Each row is a point. Each copy is the shape, with its points in the same order, stretched, turned, moved and blurred by noise. Is it also mirrored, or only turned?
(in the rows, 128 means zero)

Shape (7 x 3)
[[110 106 128]
 [154  87 115]
 [151 176 156]
 [106 145 100]
 [ 95 138  90]
 [161 123 133]
 [ 70 185  67]]
Copy 1 (7 x 3)
[[ 92 120 131]
 [128  73 127]
 [138 168 169]
 [112 157  98]
 [106 152  83]
 [139 105 146]
 [107 215  51]]
Copy 1 is: only turned
Copy 2 (7 x 3)
[[124 128  94]
 [ 79  89  98]
 [132 121 188]
 [111 173 117]
 [107 179 103]
 [ 94  86 139]
 [120 249 130]]
Copy 2 is: mirrored
Copy 3 (7 x 3)
[[147 108 149]
 [147  63 134]
 [ 66 115 137]
 [133 132 118]
 [140 141 120]
 [111  82 131]
 [128 190  97]]
Copy 3 is: mirrored

Shape (9 x 4)
[[122  85  78 196]
 [178 117  95 147]
 [134 127 151 103]
 [123 189 122 121]
 [186  90 132  82]
 [153 121 129 117]
 [ 76 207 162 164]
 [ 62 127  92 124]
 [147  92 122  75]]
Copy 1 (9 x 4)
[[127 135  39 168]
 [155 102  86 139]
 [139 129 143 125]
 [162 156 108  92]
 [149  92 163 168]
 [145 119 129 138]
 [128 176  98  48]
 [141 199  83 164]
 [147 138 146 173]]
Copy 1 is: mirrored
Copy 2 (9 x 4)
[[139 153 102 195]
 [174 125 105 131]
 [130 111 155 105]
 [102 133  71  85]
 [199  81 174 106]
 [155 109 133 105]
 [ 34 212  82  83]
 [ 65 110  97 147]
 [156  61 154 110]]
Copy 2 is: only turned
Copy 3 (9 x 4)
[[ 88  86 146 144]
 [161 107 130 126]
 [135 144  90  91]
 [157 191 117 125]
 [180  96  80  88]
 [157 125 106 100]
 [101 227 148 111]
 [ 91 149  78 131]
 [154 103  61  98]]
Copy 3 is: only turned
Copy 4 (9 x 4)
[[112  98 242 130]
 [170 168 166 144]
 [147 101  81 118]
 [ 90 166  70 130]
 [228 113 107  89]
 [163 124 120 125]
 [ 14 125  73 181]
 [ 51  90 139  77]
 [180 102 107  70]]
Copy 4 is: mirrored

Shape (11 x 6)
[[106 161 193 107 115 143]
 [122 161 147 107 143 190]
 [188 123 155 172 168  56]
 [113 170 150 115  77  86]
 [159  60 100 115 152 178]
 [125 200  64  77 145 100]
 [ 81 131  89  87 128 105]
 [ 98 167 103 167 144 118]
 [140 151 115 140 167 147]
 [124  76 156 177 157 140]
 [171 146 119 168 102  83]]
Copy 1 (11 x 6)
[[135  96  95  96  94 170]
 [131  92  74 131 147 169]
 [166 191 147 120 176 100]
 [118 157 121 121  58 143]
 [120  75 131 167 212  98]
 [ 53 173 113 176 131 205]
 [ 40 123 156 135 143 163]
 [ 71 156  82  99 166 142]
 [101 133  87 138 182 148]
 [142  93 118  74 212  84]
 [132 179 116 144 129  84]]
Copy 1 is: mirrored
Copy 2 (11 x 6)
[[ 85 178 185 110 185 109]
 [ 70 136 196 150 145 109]
 [215 231 175 183 122 140]
 [ 98 195 103 102 170 103]
 [186 104 188 137  56 121]
 [116 125  73 192 113  54]
 [138  93  99 123 139  72]
 [116 126 125 186 150 155]
 [122 138 168 198 114 136]
 [196 153 205 138 137 175]
 [161 214 112 153 121 157]]
Copy 2 is: mirrored

Shape (12 x 6)
[[127 125 104 102 123 181]
 [125 146 104  99 153 144]
 [196  75 110 100 125 133]
 [120 154 121 196  49 127]
 [120 158 155 119 142 120]
 [135 161 145  91 153 121]
 [171 154 141 112 126 142]
 [127  97 100 197 117 146]
 [121  90 119 144 131 135]
 [131 155 114  93 151 110]
 [165 158 131 106 162 125]
 [129 162 117  96 157 129]]
Copy 1 (12 x 6)
[[103 167 154 110 108 188]
 [ 65 136 116 131 107 163]
 [155 126 105  40  85 138]
 [190 192 167 199 121  85]
 [ 83 105 131 145 157 122]
 [ 54 110 117 121 144 123]
 [ 89 149 127 104 157 110]
 [209 155 107 173 103 162]
 [170 114 124 130  94 172]
 [ 57 119 111 127 107 124]
 [ 67 122  88 111 146 122]
 [ 52 127 106 134 127 141]]
Copy 1 is: only turned
Copy 2 (12 x 6)
[[142 105 100 156 111 157]
 [144 132 121 132 117 156]
 [119  65 113  92  98 147]
 [ 88 127  56 155 100  68]
 [133 126 137 138 122 104]
 [143 128 151 127 111 125]
 [149 110 120 119  94 113]
 [102 100  50 132 147 114]
 [108  92  99 133 144 128]
 [131 139 138 121 107 139]
 [152 126 136 103 108 124]
 [143 139 134 127 113 141]]
Copy 2 is: only turned
Copy 3 (12 x 6)
[[118  81 160 122 148 166]
 [137 106 140 108 138 144]
 [137 114 164 164  50 179]
 [ 64 127  79 198 140 113]
 [128 150 121 114 134 102]
 [134 144 126  87 124 118]
 [109 145 124 124 120 154]
 [152  99 122 215 126 139]
 [150 107 158 169 110 124]
 [136 126 121  90 120 123]
 [143 150 114 108 115 146]
 [137 123 126  88 136 131]]
Copy 3 is: only turned
Copy 4 (12 x 6)
[[183  81 125 148 115 135]
 [168 105 134 142 166 140]
 [128   7 127  94 107 166]
 [ 96 174 185 139  57 127]
 [129 160 121 107 154 121]
 [145 137 112 104 172 140]
 [156 113 129  86 133 147]
 [129  91 198 143  98 100]
 [119  88 147 133 113 112]
 [139 123 128 129 181 156]
 [158 111 138  92 177 145]
 [160 128 128 127 178 140]]
Copy 4 is: mirrored

Shape (13 x 8)
[[ 89 133 165 129 182  71 178  31]
 [ 99 109 126 134 169 156 113  90]
 [148 142 146 160 170 156  95  87]
 [131 135 166  86 133 109 140 141]
 [ 86 133 176 140  55 125 139 182]
 [138  34 115 130 119  44 168  95]
 [150 125 126 106  98 159 139 151]
 [105 158 102 137 122 147 146 103]
 [113 152  94 137 100 148 106 163]
 [109 161  71 125 100  88 117 191]
 [ 89 139 149 110  78 138 109 148]
 [102 144 188  50 135 121 112 149]
 [179 153 123  54 148 136  62  74]]
Copy 1 (13 x 8)
[[109 187  60  90 199 118 213  93]
 [110 125  67 116 156 113 145 167]
 [124 120 108 145 176 158 157 156]
 [129 105 146 104 135  96 174  83]
 [100 161 191  95  70 118 142 113]
 [158 178 106 106 149   7 128 120]
 [167 110 143 107  91 122 134 128]
 [140 150  90 106 121 163 121 129]
 [126 132 139 117  91 132  91 124]
 [114 136 153 129  91  97  51  55]
 [101 134 171  76 111 117 138 122]
 [ 95  77 150  90 131  99 184  80]
 [156  52 133  81 200 133 144 111]]
Copy 1 is: mirrored
Copy 2 (13 x 8)
[[ 90 100 179 222  74  51  84 100]
 [ 83 151 119 184 139 120  94  84]
 [115 141  88 171 140 113  52  95]
 [146  85 159 137 128 126 150 122]
 [173 101 107 156  93 204 195 116]
 [ 56  53  81 150  79  25 188 114]
 [163 139  96 134 148 129 166 109]
 [139 194 116 169 122 129 125 111]
 [136 179  88 115 133 177 147 137]
 [131 165 119  82 111 169 181 189]
 [152 139 128 127 103 185 163  96]
 [144  91 211 120 124 162 142 105]
 [130 166 148  61 137  84  75  86]]
Copy 2 is: only turned

Shape (13 x 9)
[[125  92 118 108 168 200 176 191 113]
 [116  91  74 169 165 141 124 180 155]
 [155 115 164 138  85 135  84 117  91]
 [ 73 166 162 134 118 126 153 128 115]
 [ 73 168  55 100 111 139 149 115 152]
 [160  81  53 156 148  96 150  82 146]
 [176 143 158 145  66 123 109 167 130]
 [111 139 101 166 164 198  85 103 159]
 [ 73 108 146 147 125 117 156  99  81]
 [163  91 148 123 165 156 146 105 146]
 [171  83 137 166 104 151  86 125  85]
 [166 148  67 118 157 147 149 159  65]
 [164 110  62  91 154 130  74 115 131]]
Copy 1 (13 x 9)
[[122 107  98 223 164 124  92 129 127]
 [191 182 143 152 168 131 103 113 149]
 [158  60 161  73  72 108 110 144 121]
 [125 112  82 139  80 115 132  98 141]
 [153 111  62 111 178 147 151  80  90]
 [169 149 185 138 172 167 177 112 125]
 [121 105 137  67 118  89 101 171 111]
 [193 158 145 112 102 203  61 130  96]
 [158  86 123 156  66 124 157  88 184]
 [103 128 181 182 121 164 111 122  92]
 [186  79 183  91  82 125  99 162 143]
 [191  89  72 151 169 104 161 168  93]
 [190  97 162 103 177 120 145 102  50]]
Copy 1 is: only turned
Copy 2 (13 x 9)
[[ 93 121 148 174 135 193 211 133 121]
 [144  93 108 143  84 183 111 177 133]
 [156 101 136 122  75  92 149  87  77]
 [124 134 182 109 185 136  85  73 113]
 [ 36 150 132 112 147 143  39 141 141]
 [120 114 117 113  29  94  92 151 203]
 [174 143  95  77  87 143 150  83  87]
 [ 97  47 121 185  94 148  65  88 125]
 [122 122 216 121 135  97  98 102 126]
 [123  71 141 140  96 118 170  79 149]
 [161  94 131 148  30 104 163 106  93]
 [115 180  94 203  92 151 166 147 154]
 [105  85  66 176  63 104 134 177 122]]
Copy 2 is: only turned
Copy 3 (13 x 9)
[[197 135  80 185 104  98 230 107 178]
 [ 72  82  70 177  56 148 175 127 155]
 [103 166 119  94 181  89 133 221 105]
 [127 159 182 119 163 124 146  92  97]
 [110 174  92  95  83 174 110  14  85]
 [113  77  45 111  79 145  69 125  98]
 [ 93 154 145 119 139  56  95 198 166]
 [ 68 105  64  93 156 208 175 110 143]
 [160 139 162 116 140 134 170 129  50]
 [147  89  76 106 172  88 154 149 151]
 [106 134  87 116 150 118 147 249 132]
 [169 167  63 231 120 139 103 119 127]
 [ 65 143  26 132 131 138 110 132  91]]
Copy 3 is: only turned

Shape (15 x 11)
[[148 129 108  92 115 101 111 187 121 140 121]
 [147 161 103 162 151  89 115  79 129 151 123]
 [115 122  89  99  98  87 117  86 152 141 110]
 [132 120 127 103 159 190 111  95 141 130 149]
 [114 123  95  67  93  88 141  93 115 131 187]
 [150 138  89 147  44 163 177 123 179 158 140]
 [131 134  93 162 135  93 120 134 118 111 119]
 [112 148  95 142 142 249 178  96 118 103 120]
 [103 172 172 158 146  88 106  92 123 149 107]
 [100 104 118 163 128 157 142 128 125 132 136]
 [138 128 126 149 121 122 129  98 114  53 137]
 [128 117 151 156 125  83 163 102 122 159 119]
 [138 140  85  48 163  99 120 103 222 161 117]
 [130 133  89 145  74 111 130 118 188 160 127]
 [124 179  94 102 151  90 114 238 165 141 158]]
Copy 1 (15 x 11)
[[152 143 121 127 129  63 171 161 122 116 111]
 [ 94 152 114 187 176 142 156 134 138  88  95]
 [110 150 114 138 121 134 192 131 174 122 117]
 [100 113 135 104 159 124 107 103 121 136 121]
 [108 101  94 153 109 107 217  81 120 110 130]
 [152 177  84 154 143 120 133  82  96 160 159]
 [ 93 163 116 155 123 114 130 159 139  85 125]
 [ 86 139  91  89 132 168  43  85  73 139 114]
 [115 115 161 195 158 153 138 164 132  93  99]
 [ 94 124 109 140 137 131 109 145 116 146 158]
 [ 97 117 139 140 115 137 107 104 116  55 151]
 [123 103 102 187 151 153 160 148 122 102 150]
 [137 159 128 101 178 131 229 124 143 118  95]
 [136 184 119 169 144 126 174 121 139 142 147]
 [139 175 148 119 137  43 196 181  62 111 108]]
Copy 1 is: only turned
Copy 2 (15 x 11)
[[124  94 141 134 127 117  96 137 122  39 112]
 [166  99  92  92  94 102 167 174 133 166 111]
 [139  74 109  84 123 156 136 118 130 121 156]
 [154 124 165 131 134 108  83 146  78 175 151]
 [134 109  98  74 154 141 120 168  88  80 223]
 [150 128 112  63 149  46 108  58 126 131 182]
 [145 126 104 143  82 111 152 134 142 105 126]
 [186 201 145 153 168  98  83  99 135 217 177]
 [ 77 100  94 109 118 118 181 166 136 173  95]
 [120 128 112 163 120  82 111  97 120 157 171]
 [152 175 126 119 107 138 171 108  98 123 163]
 [120  75  89 121 146  78 182 138 121 145 160]
 [146  37 191  54 108 151 112 182 125 134 152]
 [124  85 114  72 109  84 125  76 128 125 150]
 [ 80 129 168 118  74  82  89 185 156  43 119]]
Copy 2 is: mirrored
Copy 3 (15 x 11)
[[ 92 136 119 119  86 138 146 172 180 117 129]
 [178 136 105 118 129 140 121 129  82 139  74]
 [102 154 109 124 117 117 174  90 139 164  87]
 [146  73 125 100 149 164 121  95 167 137 185]
 [ 75 165 104 120  65 114 148  99 105 172 180]
 [ 80  92 129 146 174 153 184 175  99 170 156]
 [130 130  98 151 117 127 130 133 127  93  94]
 [136  68 107 109 247 170 169  99 125  68 218]
 [197 176 138 144 158 133  91 145 124 149 107]
 [106  92 107 147 175 129  99 136 140 114 165]
 [147 122 129 186 129 148 139  76 110  95 167]
 [143 129 145 152 137  93 108 168  88 132 109]
 [187  99  81  71  82 118 209 116 189 197  81]
 [105 130  97 146 132 142 158 146 130 182  91]
 [142 151  56 116  57 160 151 212 202 134 132]]
Copy 3 is: only turned
Copy 4 (15 x 11)
[[127 119  76 107 139  87 127 168 137 135 124]
 [172 168 143 112 151 119  53  92  94 148 146]
 [149 141  63 118 151 122  61  97 159 116 148]
 [114 128 160 117 155 187 139 116 158  95  97]
 [101 120  76 129 112 119 114 101 114  82 178]
 [180 105  57 177  47 176 138  92 138 100 110]
 [173 127 149 151 167  99  93 123 125 140 158]
 [161 133 197 186 128 182 190  89 159  65  44]
 [118 152 151 118 153  88  70  80 133 194 115]
 [145 126 150 203 149 141 146 109 146 128 122]
 [174  57 180 133 167 149 100 101 137 101 147]
 [146 115 105 169 158 127  88  72  99 185 131]
 [153 209  50  51 146 136 109  88 185 125 133]
 [176 138  55 150  90 141  90 107 159 129 146]
 [139 189 101  78 107  36 187 183 147 155 163]]
Copy 4 is: only turned

Shape (16 x 11)
[[113 149 149 199  81 103 138 143  92 134 145]
 [ 68 208 210 162 123 117 124  94 119  91 149]
 [173  82 140 172  94  72  97 168 142 131 194]
 [ 96  78  74 136 143 129 111 102 125  67 132]
 [ 82 149 149 141  95 164 142 132 121 125 163]
 [109  99  71 187 142 154  63 113 119 123 140]
 [177  61 164 158 185 160 119 147 123 113 126]
 [132 145  81 159 147 117  97  89 126 100 157]
 [182 106 140 166  97 124 156 194 154 161 153]
 [ 81 140 175 137 137 114 166 121 100 120 148]
 [132 113 117 150 118  49  98 178 175 172 118]
 [122 191 183 127  84 146 101 110  96 126 111]
 [104 193 177 179 120 134 132  87 141  89 149]
 [131 116  85 134 138 124 108  78 120 128  74]
 [155  47 160 163  90 122 147 144 156 183 150]
 [134 125 148 175  73 116 130 159 155 115 107]]
Copy 1 (16 x 11)
[[132  83 111 139  93 162 153 112 173 157 122]
 [ 84 151  93 108   7 111 109 153  90 194 125]
 [168  50 127 170  87 124  89  69 176 113 116]
 [147 160 184 161 146 153  92 122 148 100 197]
 [ 88  75 131  88 100 126 138 152 153 165 128]
 [137 141 127 175 160 199  86 103 155  65 175]
 [113 174 140 126 139 118  97  12 154 147 161]
 [130 135 137 146 108 172 121 122 140  66 141]
 [108  55 138 142 145 103 162  63 181 130 110]
 [116 122 141  92  72 123 147 110 107 185 130]
 [171  88 114 208 147 151 113 108 111 109 123]
 [104 141  64  85 109  93 130 164 141 160  96]
 [ 82 128 101 127  30 119 132 125 133 138 132]
 [145 170 119 150 187 146 148 129 143  77 173]
 [147  18 120 133 144 111 146  70 168 114 182]
 [115  94 105 169 126  99 122 115 172 151 156]]
Copy 1 is: mirrored
Copy 2 (16 x 11)
[[ 92 132 121 214  74 128 151 113 117 105 129]
 [ 62 138  50 147  42  91 127  95 120  96 187]
 [147  86 179 173  53 147 103  47 164  96  83]
 [141 166 117  93 173 148 143 120 162 180 142]
 [ 83 147  69 154 101 115 134 123 137 112 107]
 [ 92 119 151 113 153 163 148 121  99 156 133]
 [143  93 128 154 110  90  79  53 135 181  92]
 [116 134 140  79  96 150 152 124 124 154 146]
 [167  95 165 204  69 114 121  91 120  89  49]
 [100 181  70 176  74  92 108 104 141 130 145]
 [178 115 207 154 125 143  94  94 108  54 124]
 [ 85  84  80 168  96 103 117 138 130 110 174]
 [ 72 127  79 117  54  98 157  98 127 108 158]
 [138 135 158 108 192 111 153 166 121 157 178]
 [138 115 184 195 130  89 106  94 159  83  61]
 [137  98 137 180 126 121 150 100 126  87 113]]
Copy 2 is: mirrored
Copy 3 (16 x 11)
[[194 139 167 208 123  96 110 166 178  87 104]
 [195 207  45 161  93  91 130 169 216 124 104]
 [189 115 193 224 143 144 138 198 113 108 209]
 [ 71 103 161 100 190 114  79 133 161 175 182]
 [149 146 106 174 128  51 172 129 165 120 120]
 [ 63 169 201 181 203  96  76 131 134 167 166]
 [191 181 193 118 222 150 153  97 134 174 172]
 [ 84 151 167 137 126 117  68 154 135 185 155]
 [210 121 197 178 156 105 164 156  76  77 135]
 [175 154 111 124 111 111 170 129 200  97 132]
 [128 139 164 191 161 181 115 182  78  20 154]
 [155 170  78 193 120 117 122 130 189 138  49]
 [197 193  78 153 104  78 108 158 160 146 111]
 [ 70 134 156 119 159 160  46  80 138 148 104]
 [200 106 180 204 158 130 164  87  94  77 182]
 [194 123 131 182 181 106 102 167 118  80 106]]
Copy 3 is: mirrored
Copy 4 (16 x 11)
[[137 121 158 103 145  61 164  99 121 134 152]
 [166 155 159  59 137  96 134 150 154  92 174]
 [ 96 125 142 122 145  96 138 105 129 220 167]
 [159 195 137 147 146 135 118 107 149 159  96]
 [121 142 158 136 163 101 143 143 122 102 149]
 [158 158 193 167 153 131 101  49 170 153 106]
 [165 117 142 185  98 158 112 111 111 183 162]
 [140 171 196  95 120 108 113  92 175 158  98]
 [ 83  67 126 157 128 103 131 118 109 176 144]
 [149 145 138  96 138 123 171 151  95 119 155]
 [ 83  84  89 133 147 170 132  82 158 170 124]
 [121 146 158 123 112  90 159 124 169  76 179]
 [159 151 172  69 121  78  98 133 158 107 148]
 [137 166 146 137  97 147 119  65 160 113  92]
 [ 90 112 120 160 139 136 118  88  62 158 162]
 [118 106  97 146 139  92 113 105 146 133 144]]
Copy 4 is: mirrored
